Each row of a before or after table is a point. One or more steps were done to the points. Then noise was added and the rows were shuffled. The steps act on columns, c1 being the first. What was done? A step turns or swaps two columns, mirrors them in a line or flattens them onto one, adds a multiple of one to another, or multiplies or shifts one. Angles are multiples of 10 degrees, from the lower column toward the higher: turns from -170 to 170, lines from 10 to 170 but not 90. Use the fewest steps. Two steps may share a column if one is a turn and the other turns, adds or multiplies; they go together, in the order done. Otherwise the lowest column goes first.

Before (9 x 2):
[[ 22 -18]
 [ 18 -27]
 [ 47  59]
 [ 27  56]
 [-25 -43]
 [  1  55]
 [-36 -33]
 [-34  -2]
 [-11  29]]
After (9 x 2):
[[-47  68]
 [ 36 -48]
 [-54  19]
 [ 17 -44]
 [ -6 -31]
 [-31   1]
 [ 35  12]
 [-41  52]
 [ 23  12]]
Steps: turn c1 and c2 by 70 degrees

Before (12 x 4):
[[  2   6  39  13]
 [-17 -17 -37 -53]
 [ 35  34 -22  10]
 [  9  56   2  28]
 [ 11  27 -23  11]
 [ -8 -57  27 -11]
 [ 39 -35 -47  14]
 [-45 -98  26 -63]
 [  8   0  -7  13]
 [ 21  39 -42  46]
 [ 47 -27  58  42]
 [ 33  20  28 -11]]
After (12 x 4):
[[  9  -1  -5 -13]
 [ 35 -20  29  15]
 [ 11 -28 -20   0]
 [ 45  16  59 -48]
 [ 34 -36 -26  -4]
 [  0 -10  41 -19]
 [-49 109  23  45]
 [-13  57  25  -3]
 [ 41  33 -50 -21]
 [ 18 -47 -39 -40]
 [  9 -64   7 -13]
 [-13  25 -44  46]]
Steps: turn c2 and c4 by 170 degrees

Before (12 x 8):
[[-42 -68  12  29  30 -37  60 -14]
 [-19 -44 -52  -8  59  22 -65 -26]
 [-26  -4 -23 -39 -41 -13  30  68]
 [-14  36 -33 -28 -43  29  47  14]
 [-50  63   9 -44 -32   7  39   8]
 [ 19  16   0  31 -38 -51  25  11]
 [ 29   4  50 -21  55 -28  10  24]
 [-26  -4  52   2 -27 -35  33 -17]
 [ 25  42  18  81  43 -23 -52 -48]
 [ -4  20  -3 -27  -4   2 -32 -40]
 [-60 -23  37  -5 -36  -4  20  38]
 [-11  30 -40  -7   0 -59  21  29]]
After (12 x 8):
[[-23 -13 -37  59  10 -18  -6  46]
 [-43 -50  -9  35  -7   9  42  24]
 [ -2  48  54 -71 -45 -25   1 -65]
 [-22  26 -39   6   4 -73 -36  11]
 [ 25  17   0 -34  50 -13  45   1]
 [-14  16  24  15  19   0 -10 -48]
 [-36  22 -62  48   9  29 -13  -7]
 [  9  24 -22  19 -48 -52   6  -3]
 [-74  21 -29  50  17   9  19 -15]
 [ -6 -87 -55 -37 -10 -29  27 -37]
 [-18 -24 -15  21 -15 -17  63 -40]
 [  4 -50  41 -46  35   0 -77 -42]]
Steps: turn c1 and c2 by 30 degrees; turn c3 and c7 by 70 degrees; add 0.3 times c7 to c6; mirror c4 and c5 in the line at 120 degrees; shift c8 by -20
